Each row is a point. Two turns around zero, p and q, are shown by what they do to some points. Write where each new point lands after one turn and then the other. Backwards means that the second turn is done in reverse. Each puzzle has new turns, and all numbers are rounded.
In the rows, zero is written as 128.

Turn p:
[109 103] -> [159 122]
[190 136] -> [ 93 180]
[ 85 146] -> [131  81]
Turn q:
[135 155] -> [107 146]
[152 132] -> [135 151]
[165  85] -> [183 143]
[ 60 141] -> [87 72]
Where do these land?
p, then q: [123 185] -> [134  71]
q, then p: [184  74] -> [ 71 181]
p, then q backwards: [125 141] -> [116 134]
p, then q: [ 92 101] -> [163 156]
p, then q: [117 139] -> [139 117]

Turn p:
[109  87 108] -> [133 141  81]
[110 112 100] -> [149 142 101]
[165 121 126] -> [125  90 125]
[151 203 105] -> [175 110 193]
[106 118 199] -> [ 59 156 141]
Turn q:
[121 122 138] -> [135 118 134]
[155  66 191] -> [144  41 102]
[184 163  81] -> [ 93 179  75]
[123 154 114] -> [130 158 131]
[109 129  93] -> [104 148 152]
[ 76 133 151] -> [162 124 174]
Where do these land?
q, then p: [166  88  88] -> [147 186  97]
q, then p backwards: [102  98 129] -> [156 151 143]
p, then q: [103 160 191] -> [196 135 159]
q, then p: [141 166 104] -> [158 135 163]

Turn p:
[130 141 192 153] -> [179  91 135 158]
[179 161 187 127] -> [176  95  76 160]
[143  89 102 114] -> [100 122 120  87]
[132 105  69  99] -> [ 80 158 117  88]
[ 76 188 156 161] -> [163 150 170 197]
[113 107 115 100] -> [126 147 134  93]
[123 106  74 141] -> [ 72 135 143 113]
Turn q:
[161  61 105 101] -> [176 125 116  62]
[174 130 153 103] -> [123 138 173  93]
[ 57 137 154 114] -> [ 95 176  86 157]
[136 140  90 136] -> [159 109 134 148]
[112 171 139 186] -> [ 87  92 130 179]
Where do these land?
q, then p: [155 102 162 146] -> [150 153 140  87]
p, then q: [ 96 117 134 143] -> [ 96 136 136 112]
p, then q: [181  92  87  86] -> [190 178 103 153]
q, then p: [114 186 162  85] -> [167 134 148 196]
q, then p: [ 94 143  96 179] -> [ 75  93 159 124]

Turn p:
[133  92 148 162 142 153] -> [125 120  87 156 107 154]
[ 73  84 106 145 135  82] -> [147 134  65 100 127  76]
[146 159 191  82  64 155] -> [ 91 140 203 194 116 108]
[195 180 109 120 106 122] -> [167 123 202 128 144 158]
[147 118  65 157 134 115] -> [182 129 116  85 116 149]
[157  86 124 110 177 139] -> [118  65 108 114 110 151]
[ 63 130 145  80 145 178] -> [ 36 145 121 110 113 113]
[154 114 115 137 147  87] -> [167  94 117 118 145 125]
[ 83 188 148 159 102 122] -> [119 200 133 145 173 117]
Turn q:
[180 123 103 141 145 197] -> [122  85 205 110 132 150]
[176 106 192 152 103 131] -> [155 119 167 161 128  60]
[118 147 136 139 128  42] -> [162 163  71 121  84 106]
[ 87 154 101  92  84 112] -> [141 169  90 147 155 175]
[ 96 101 102 152 143  77] -> [110 170  95  83 109 112]
[112 166 131 141 108 171] -> [109 131 151 173 122 162]
[126  99 132  79 185 166] -> [ 97  59 116 102 165 130]
Where do these land?
q, then p: [142 151  87  86 106 143] -> [101 108 134 133 106 185]
p, then q: [153  49  92 150 179 128] -> [147 148 174  76 200 149]
q, then p: [152 153 162 152 138 213] -> [118 139  61 200 114 115]
p, then q: [176 174 107 130 131 119] -> [126  69 146 146 134 101]
q, then p: [140 148 109 156 148 140] -> [112 143 140 156 104 112]
p, then q: [156 107  98 107  75 111] -> [185 139 137 150 136  87]
p, then q: [ 87 178 190 105 143  90] -> [ 82 115  68 100  71 112]
p, then q: [ 75 121 180 127 121  99] -> [118 161  91  94  76 135]
q, then p: [ 71  70 127 139 112 109] -> [112 146 132  73 186 109]
